Rows are points. Each copy is the shape, with its points in the same order, turned, moved and blurred by noise. Say if it was mirrored as well.
(in the rows, 128 means zero)

Shape:
[[139 147 128]
 [ 87 120  97]
 [114 134 119]
 [109 109 162]
 [191  85 138]
 [150 124 129]]
Copy 1:
[[120 116 134]
 [ 63 138 109]
 [ 95 134 122]
 [126 170 125]
 [173 120  76]
 [130 127 110]]
Copy 1 is: mirrored
Copy 2 (6 x 3):
[[137 156 134]
 [ 79 125 144]
 [114 139 139]
 [140  99 127]
 [152 148  53]
 [135 149 109]]
Copy 2 is: only turned
Copy 3, 6 rows:
[[122 109 108]
 [ 72 107 156]
 [100 104 130]
 [ 87 160 116]
 [171 153 143]
 [132 119 121]]
Copy 3 is: only turned
Copy 4 (6 x 3):
[[118 124 118]
 [112 164 174]
 [121 139 145]
 [166 119 154]
 [118  50 144]
 [119  97 133]]
Copy 4 is: only turned

Shape:
[[122 184 103 141]
 [198 114 162 106]
 [102 144 120 137]
 [135 116 138  96]
 [123  99 152 163]
 [118 130  96 116]
 [147 110 130  90]
 [107 161 134 108]
 [153 126 105  78]]
Copy 1 (9 x 4):
[[125 170 164 119]
 [104 100 102 195]
 [113 149 125 101]
 [127 111  98 133]
 [ 67 131 102 118]
 [124 120 135 108]
 [131 102 102 147]
 [138 160 116 120]
 [152  95 125 145]]
Copy 1 is: mirrored
Copy 2 (9 x 4):
[[ 86  85 130 109]
 [177 163 109 100]
 [105 102 121 148]
 [164 118 124 142]
 [111 160 105 166]
 [120  99 152 148]
 [170 120 139 134]
 [126  78 103 134]
 [168  99 153 115]]
Copy 2 is: mirrored
Copy 3 (9 x 4):
[[120 152 110  63]
 [ 76 109 190 131]
 [134 136 101 103]
 [109  94 132 122]
 [136 149 132 155]
 [143 109 121  90]
 [112  85 146 116]
 [103 117  94  94]
 [117  76 151  86]]
Copy 3 is: only turned

Shape:
[[ 98 130 123 162 122  95 136 163]
 [103  97 155  79 160 100 130 151]
 [ 94  96 135 115  97 108 141 145]
 [143  91 163 110 154  99 151 120]
 [163 139 156 133 112 150  96 134]
 [158 121 140 111 181 121 144 156]
 [159 123 130 104 162 144 136 130]
 [ 80  92 148 159 112 118 111 105]
 [111 130 138 155 106 146 137 116]
 [132 109 106 132 106 128  87 120]
 [167 197 114 124 115 121 124 173]
 [140 150 165 158 125 151 146 137]
 [128 177  94  83 104 120 122  73]]
Copy 1:
[[111  82 163 116  98 106 129 139]
 [ 89 135 139 113 136  71 126  72]
 [111 106 119 119  90 104 133  91]
 [ 76 166 131 102 114  74 130 127]
 [157 168 142 108 130 142 108 126]
 [ 79 162 165 113 143  92  89 121]
 [ 90 165 145 131 150 123 109 122]
 [127  93  99  74 119 113 156 127]
 [116 118 133 107 113 148 141 139]
 [144 118  95 125 138 124 104 129]
 [148 147 193 175 121 133  95 144]
 [116 157 173  97 112 152 133 137]
 [135 153 104 200 149 128 167 135]]
Copy 1 is: only turned
Copy 2:
[[129  97 115 111 158  96 108 140]
 [ 49 104 120 122 106 104  73 118]
 [ 76  93 113 129 164 115 119 134]
 [ 74  99 143 138  89 105 119 131]
 [108 105 167 103 123 175 139  95]
 [ 92 118 155 104  91  93 128  94]
 [ 87 126 144 116  87 119 143  90]
 [112 114 119 162 149 155  94 158]
 [107 123 119 120 143 156 146 141]
 [121  94 120 148 141 154 132  85]
 [130  72 127  33 128 131 151  86]
 [115 125 158  83 117 144 151 147]
 [119  93  48 108  94 174 145  93]]
Copy 2 is: only turned
Copy 3, 13 rows:
[[103 141 116 101 153 141 129  86]
 [ 77 101 156  85 117 114 113 154]
 [ 85 104 139 127 140 157 142 116]
 [113 105 147  78  95 138 145 137]
 [146 143  80 125 117 142 122 168]
 [113 129 122  72 101  85 136 144]
 [138 128 120 104  98  97 147 159]
 [142  98 136 111 169 181 116 121]
 [143 133 121 134 156 150 144 128]
 [137 106 111 145 117 135 104 117]
 [108 205  84 134 113  97 130 125]
 [139 161  99 105 143 137 167 151]
 [142 163 176 182 102 128 110 134]]
Copy 3 is: mirrored
Copy 4, 13 rows:
[[ 99 162 129  96 158 144 131 165]
 [ 89 170 170 123 105 133  79 117]
 [ 80 151 136 103 105 112 128 153]
 [ 98 147 132  95 113 131  90  83]
 [176 147 106 122 119 105 125 124]
 [121 139 134 138 150 140  76  98]
 [136 115 134 138 125 130  90 101]
 [120 147 159  52 115 110 144 147]
 [135 119 118  81 121 119 126 158]
 [140 136 149 121 120 110 168 132]
 [155 149  80 170 143 163 123 156]
 [153 132  91  92 137 122  92 146]
 [147 101 130 139  62 183 156 145]]
Copy 4 is: only turned
